Each row of a before or after table is a point. The points were changed in one or more steps. Then noise was added and the rows were shuffled. The steps act on columns, c1 being the first. Name the steps. A step turns or swaps two columns, mirrors them in a line or flattens them onto one, adds a multiple of one to another, or multiplies or shifts one. Angles are multiples of 10 degrees, from the lower column toward the higher: turns from -170 to 170, lines from 10 to 170 but not 90. Use the fewest steps. Two steps may share a column if one is a turn and the other turns, adds or multiplies; they go together, in the order done. Otherwise the lowest column goes first.
In the rows, zero is written as 128.

Before:
[[152 118]
 [127 148]
 [147 150]
 [155 140]
 [194 138]
 [130  78]
 [140 112]
 [112 130]
 [148  80]]
After (9 x 2):
[[113 120]
 [153 134]
 [161  91]
 [113 142]
 [142 154]
 [172 107]
 [150 123]
 [128 159]
 [173 178]]
Steps: turn c1 and c2 by 40 degrees

Before (13 x 4):
[[153 119  86 142]
 [120  91  86 135]
 [170  87 107 131]
 [110 107 144 115]
 [157  98 115 146]
 [113  98 141 147]
 [ 96 178 138  99]
 [ 89 102 161  98]
 [ 66 128 158  94]
 [121 140 105 107]
 [132 146  92 130]
 [ 93 137 184  71]
 [118  92 148 141]]
After:
[[131 102 116 127]
 [109 127 121 128]
 [161 137 172 129]
 [166 129 116 127]
 [137 188 188 128]
 [161  80 136 128]
 [153  94 144 129]
 [160 162 192 129]
 [ 84 168 168 129]
 [164 132 178 128]
 [151 142 174 127]
 [118 138 135 128]
 [125 164 214 128]]
Steps: mirror c1 and c2 in the line at 130 degrees; shift c3 by 30; multiply c4 by 0

Before:
[[103 125  65 179 132 128 120 126 131]
 [ 78 150 143 159 147 104 161 156 133]
 [154 139 112 123 150 135 118  89 103]
 [128 138 178 145 100  68  97 165 101]
 [138 128  83 146 139 123 117 178 101]
 [133 125 134 117 147 122 138 145 158]
 [116 108 128  69 170 120  90 138 131]
 [136 127  87 140 124 185  91 105 152]
 [117 109 117 143 142 107 185  57 130]
 [116 165 118 151 114  89 150 109 146]
 [132 140 154  74  93 133  99 147 121]]
After:
[[117 104 178 187 135 121  70 141 116]
 [104 130 113  80 126 128 119 117 127]
 [130 137 227 122  87  68 119  90 111]
 [154 138 160 123 137 127 108 168  97]
 [118 107 167  88 171 109 163 186 126]
 [127 142 203 185  82 128 130 133 129]
 [135 130 132 108 103 183 105 142 155]
 [119 168 168  95 130  88 158 140 146]
 [ 78 151 192 108 165 103 145  91 129]
 [135 127 132 133 127 121 110  73  98]
 [133 126 184 146 149 124 124 114 154]]
Steps: shift c3 by 50; turn c4 and c8 by -160 degrees; add -0.3 times c5 to c9; turn c5 and c7 by -40 degrees

Before:
[[149 133 113 119 102  95 136  82  99 115  93 147]
 [147 147 142  87 114  99 125 144 108 125  91 137]
 [150 139 109 171 121 123  74 202  76 177 155 121]
 [139 138 124 143 130 135 125 133 111 146  80 134]
 [136 123 174 114 131 147 120 127 138 111 122 157]
 [124  99 113 103 120 124 102 142 136 117 108 128]
 [158 149 131 153 119 105  88 169 136 174 133 128]
 [ 97  80 140 180 186 117 211  99 105 177 146 130]
 [147 185 113 143  95 125  95 159  96 172 140  95]]
After (9 x 12):
[[101 104 132  94  80 104 117 137 134 174  75 118]
 [121 128 146 145 122 114 127 133 140 123 168 134]
 [104  98 137 113 112 144 162 110 149 115 149 158]
 [143 131  85 147 146 144  50 133 135 114 131 154]
 [118  82 120 100 134 134 133 131 125 144 149 130]
 [160 171 128  78 177 137 198 112 105 183 152 104]
 [ 98 140 135  67 121  69 104 147 127 181  98 124]
 [102 116 108 120 121  80  84 128 105 176 120 131]
 [116  91 106 142 119  93 107 123 164 126 139 147]]
Steps: add -1.5 times c3 to c7; turn c1 and c3 by -150 degrees; turn c2 and c11 by -130 degrees; turn c4 and c9 by -130 degrees; turn c5 and c12 by -30 degrees; turn c6 and c8 by 50 degrees; multiply c8 by 0.4

Before:
[[190  93 157 153 165 112 135 119 116 127  74 120 106 127 153 138 182 106
  184 102]
 [125 110 160 106 157 161 138  98 112 136 140  77 130  96 125 192 185 151
  146 146]
 [116 134  97 155 132  90 127 120 151  76 103 138 134 137 123 111 112 108
  178 105]
 [160 119 144 130  98 129 128 141 161 115 151 127  87 121 154 143 180 130
  179 117]
 [155 164 140 157 145 137 145 101 131 130 111 145 124 129 127 146 179 138
  120 109]
 [128 107 100 134 126  95 141 144 151  86  69 112 129 124 140 127 164 123
  127 104]
 [115 150 168 137 116 106 101 129 114  74 139 110 136 170 163 115 111 107
  143 113]
 [120 119 149 116 107 154 176 134  95 142 152 130 111 156 126 148 145 158
  124 141]
 [170 118 116 156 140 124 167 143 111 147  87  76  91  93 163 117 110 104
  128 122]
 [146 127 145 125 105 169 165 167 103 114 141 100 149  93 117 147 125  98
  113 157]
 [111 124 109 136 119  90 143 150 131 109 149  77 136 143 100 119 131 119
  112 118]
 [110 129 124 161 151 102 106 124  80  88 147  78 157 142 152 179 113 127
  146 146]
 [151 108 114 108 151 101 115 104 105 152  75 120 163 160 122 181 119 115
  165 161]
 [116  98 123 130 102 153 133 136 101 127 150 111 143  92 129 146 128 153
  105 103]]
After:
[[128 105 152 136  81  92 159 145 154 121  76 105 141 128 135 132 155 147
  156  97]
 [165 120 180 156 146 126 227 140 106 144  89 130 105  92 162 119  93 123
  149 121]
 [160 123 129 123 102 130 125 140 160 159 165 140 143 119 132 145 151 102
  154 123]
 [151 106 140 110 163 101  96 106 107 117 102 117 133 156 140 182 142 129
  188 167]
 [119  96 150 126 118 153 134 132  98 149 131 131 130  96 114 145 133 154
   97  99]
 [124 106 174 107 144 167 148  96 108 109 144 166 157  91 141 191 173 139
  141 147]
 [126 123 121 115 133 155 250 131  92 145 145 150 137 155 112 149 140 145
  108 136]
 [191  95 135 151 133 110 145 122 116 112 107 163 150 125 173 140 152 114
  202  97]
 [159 163 111 157 127 140 168 103 132 116 106 133 146 129 136 144 164 145
  124 108]
 [111 130 175 164  94 108  76 126  78 109 151 133 130 146 163 176 130 120
  134 149]
 [114 149 140 138  61 108  62 130 110 142 145 172 125 167 147 111 118 101
  134 111]
 [105 124 184 131 112  89 168 149 128 115 138 115 129 144 103 118 134 116
  103 116]
 [114 135 124 160  78  87 126 120 150 106 130 101 129 137 126 110 115 101
  185 103]
 [142 124 156 118 111 164 218 169 106 127 133 151 130 100 107 146 135  94
  112 158]]
Steps: turn c3 and c12 by 100 degrees; turn c5 and c15 by 40 degrees; turn c5 and c10 by -70 degrees; multiply c7 by 2.5; turn c11 and c19 by -30 degrees; add -0.5 times c11 to c18; flatten c13 and c17 onto the line at 60 degrees
